Each row is a point. The points of each table are mixes of a few directions, plus a little noise. How many directions does each table use, and how many do they share? Where both have some left over, give the other angles between the two spaces (their principal angles), to ten degrees, smallest first.

First:
[[ 3.6  3.5]
 [-6.1 -5.8]
 [ 3.7  3.5]
 [-1.3 -1.2]]
Second (4 x 2):
[[ 6.9  6.6]
 [-2.7 -2.5]
 [-2.7 -2.6]
 [-1.5 -1.5]]
Directions: first 1, second 1, shared 1

First:
[[ 1.8  6.1 -6.1]
 [ 9.9 -4.4 -2.3]
 [-6.7 -0.4  4.2]
 [-1.9  0.1  0.9]
 [-2.3 -0.4  1.5]
 [-1.1 -1.0  1.5]]
Second:
[[-3.8 -4.7 -1.6]
 [ 2.9  3.4 -0.8]
 [-2.2 -3.0 -4.6]
 [ 6.1  7.7  2.4]
 [-3.1 -3.3  4.5]]
Directions: first 2, second 2, shared 1; angles 90

First:
[[-4.2  4.4 -0.8  6.3]
 [ 4.3 -4.5  0.6 -6.5]
 [ 3.6 -3.9  0.6 -5.8]
 [ 5.3 -5.7  1.1 -8.4]
 [ 0.5 -0.4  0.1 -0.5]
 [-3.2  3.3 -0.6  4.6]
 [-2.3  2.3 -0.3  3.4]
 [-4.3  4.6 -0.7  6.4]]
Second, 6 rows:
[[ 1.6  0.6  0.8  0.8]
 [-1.9 -4.8 -0.1 -9.7]
 [ 3.2  4.5  2.2  6.3]
 [-3.4  3.4  0.5  2.9]
 [-1.0 -7.5 -5.3 -4.4]
 [ 1.6  3.7  2.0  4.2]]
Directions: first 1, second 3, shared 1

First, 7 rows:
[[ 3.6  2.8 -3.8  0.1  0.2 -0.4]
 [-4.7 -0.8  5.0 -1.8  1.2  2.7]
 [ 5.7 -5.5 -7.4  6.6 -4.5 -6.9]
 [-6.0 -3.4  1.2  7.2  0.8  5.0]
 [ 4.4  3.0 -2.9 -2.8 -0.1 -1.8]
 [-0.9  5.0  4.7 -0.1  2.4 -0.9]
 [-2.1 -1.2  3.2 -9.2  0.1  2.3]]
Second:
[[ 2.7 -2.0 -6.1 -3.5 -1.4  2.7]
 [ 1.8 -1.6 -4.6 -2.9 -1.1  1.8]
 [ 3.7 -3.0 -8.4 -5.2 -1.9  3.5]
 [-1.0  0.6  1.9  1.3  0.7 -0.9]
 [ 1.4 -1.2 -3.7 -2.2 -0.7  1.6]
 [ 0.3 -0.4 -0.5 -0.1 -0.3  0.5]
 [-2.7  2.2  6.6  4.4  1.5 -2.6]
 [-5.9  4.9 13.9  8.8  3.6 -6.0]]
Directions: first 4, second 1, shared 1

First (9 x 8):
[[ -4.8  -0.1  -4.1   7.0   1.8   2.7  -0.4  -5.0]
 [ -1.5   1.9  -3.7   1.8   3.0   1.8  -1.3  -2.4]
 [  3.7   0.4   5.6  -2.4   1.1  -6.8  -1.8   4.2]
 [  7.4   1.4   2.6  -4.4   2.8  -1.9  -2.2   6.5]
 [ -2.8   0.0  -1.4   2.5  -1.0   3.1   8.0  -4.3]
 [ -2.7   1.9  -3.7   3.9   4.0   0.5  -2.3  -3.4]
 [  0.1  -6.4   7.7  -5.1 -12.6   0.0   9.3   2.5]
 [  3.9  -1.4   1.3   0.2   0.3   0.4  -4.0   4.5]
 [ -3.4   2.2  -4.2  -3.6   0.7   0.3  -5.3  -2.5]]
Second (8 x 8):
[[ 0.1 -1.7  1.5  7.6 -1.4 -0.3 -1.9 -2.1]
 [-4.7 -0.1 -3.5  6.3  4.3  2.5  6.3 -3.4]
 [ 6.7 -0.3  5.7 -6.5 -6.9 -4.0 -9.5  4.1]
 [ 0.1  1.1 -1.2 -6.0  1.0  0.6  1.1  1.3]
 [ 1.1  1.1 -0.3 -5.8 -0.2 -0.1 -0.3  2.0]
 [-2.8  2.0 -4.0 -6.8  4.1  2.0  5.8  0.8]
 [-3.5  0.5 -3.2  1.7  3.5  2.0  4.9 -1.7]
 [ 2.9 -2.6  4.7  9.9 -4.6 -2.2 -6.4 -1.7]]
Directions: first 5, second 2, shared 1; angles 30
